Each point is reached from the start by the listed moves, each made 0, 1 or 2 times, or once backwards (-1), plus a little noise. Say if it took an odd or an even number of moves. Then give how often each move was made.

Moves:
(1): [ 21  27 -19]
(2): [ 3 22 51]
Start: [-11  -6   9]
Points:
[ -4  36 109] => even (0, 2)
[-11  14  59] => odd (0, 1)
[35 70 26] => odd (2, 1)

Moves:
(1): [  0  19  24  51 -41  18]
(2): [ 11 -13  -2 -39   1 -28]
(3): [-99  32 -49  13  35 -40]
Start: [-1 -4 11 21 13  5]
Points:
[ 99 -34  60  13 -26  43] => odd (0, 0, -1)
[121 -62  57 -68 -25 -10] => odd (0, 2, -1)
[ 20 -10  30  -9 -25 -31] => odd (1, 2, 0)
[ 12   2  33  29 -25  -5] => even (1, 1, 0)

Moves:
(1): [  3 -15   1   0 -20 -27]
(2): [ 18  19   3  -2 -20   8]
(3): [ -3 -18  22  -3   1  -3]
(4): [-17   7   0  -8 -10 -11]
(5): [ 10 -12 -13  25 -24   3]
(6): [ 11 -27 -20   8 -13  17]
Start: [-12  -1   3  -2   2  -6]
Points:
[  40 -121  -25   46  -76  -16] => odd (2, 0, 1, -1, 1, 2)
[ 25 -95 -50  39 -87 -22] => odd (2, 0, 0, 0, 1, 2)
[-10 -33  35  16  -1  20] => even (-1, 0, 2, 0, 1, 0)
[-41  59  19 -50 -41 -90] => even (2, 1, -1, 2, -1, -1)
[ -3   4  25  -2   5 -39] => odd (1, 0, 0, -1, 0, -1)
[ 22 -55 -47  31 -99   3] => even (1, 1, 0, 1, 1, 2)

Moves:
(1): [ 10   4   4 -14  11  -4   4   7  -3   9]
(2): [-13   7 -11  25  -9  -4  -2   0  -2  10]
(3): [ 11  -2  17 -10  10  -4 -25   7 -19  -8]
(4): [  5  22  17  -4   2   9 -23  25 -22  -9]
(5): [-14  11 -10  39  -1  19  24   6 -13 -10]
(6): [  4   1 -10  17 -11   9  23 -22  27  17]
(7): [ 3  3 13  2 10 -5 -1  2 26 10]
(8): [  4   3  10  -1  -5 -13   1 -11  -4   3]
Start: [ -7   7  -2   5  12  -6 -11  -1   6 -10]
Points:
[ -23   71   27   76   -9   12  -92   50 -121  -49] => even (-1, 2, 2, 2, 1, 0, -1, 1)
[-35  24   0  88  16  11 -48  24 -16 -18] => even (-1, 2, 2, 0, 1, 0, 1, -1)
[  4 -26  18 -12  27 -14 -16 -24  40 -18] => odd (-1, -1, 1, -1, 0, 0, 1, 0)
[  0  20   6 -17  26 -15  30  11 -54 -25] => odd (2, -1, -1, 0, 1, -1, -1, 2)
[ 18  19  21  18  14  34 -17  -5  55  -2] => even (-1, -1, 1, 1, 0, 2, 1, -1)

Moves:
(1): [ 16   8 -32   7   2   1  -5  -1 -10  -1  17   3]
(2): [-13  13  -4 -28  -6 -38  25  11  17 -21  -4   1]
(3): [ -6 -34   0  16   2  12   7   1 -15   7  -2   1]
(4): [  9 -16  -1  22   1  20  -7 -16 -18  25  -7 -14]
(5): [  0 -13  16  11 -21   1  26   1  -3 -10 -22  24]
(6): [ 20 -31  -6  21  -8  17  -1 -24   4 -10  -1  -2]
(7): [ 10  21  -9 -26  -5 -12  -1  28   8 -19 -14  -9]
(8): [ -7  10  -7  10  -4   0 -25 -13 -15 -15  -6 -24]
(9): [ 11 -12  15 -10  14   0  28   9 -21  -8 -11  14]
(10): [ -3   3   5 -16 -19  18  15   3  -7  -3  27 -26]
(11): [  9 -18  -2  -2  -5  31 -13 -19  -9  14  -8  18]
Start: [-13   6  65 -18 -19  11 -12  -8   6  12  -6  -8]
Points:
[ -21    2   38  -75  -19    3   44   -5  -85  -42   32 -110] => even (1, 2, 1, 1, -1, 0, 0, 2, 2, 2, 0)
[  34  -50  -12   39 -121   82  -37  -60  -27  -81  -13  -25] => even (2, 0, 1, -1, 2, 2, 1, 2, -1, 1, 1)
[  33  -42   68  -36  -98   29   42  -55   11  -12 -102   35] => odd (0, 2, -1, 2, 2, 1, 1, 0, 0, 0, 2)
[  45 -113  -34   35  -22   82  -88  -82   -7   37  -33   -8] => odd (1, 1, 2, 1, -1, 2, 1, 0, -1, -1, 2)
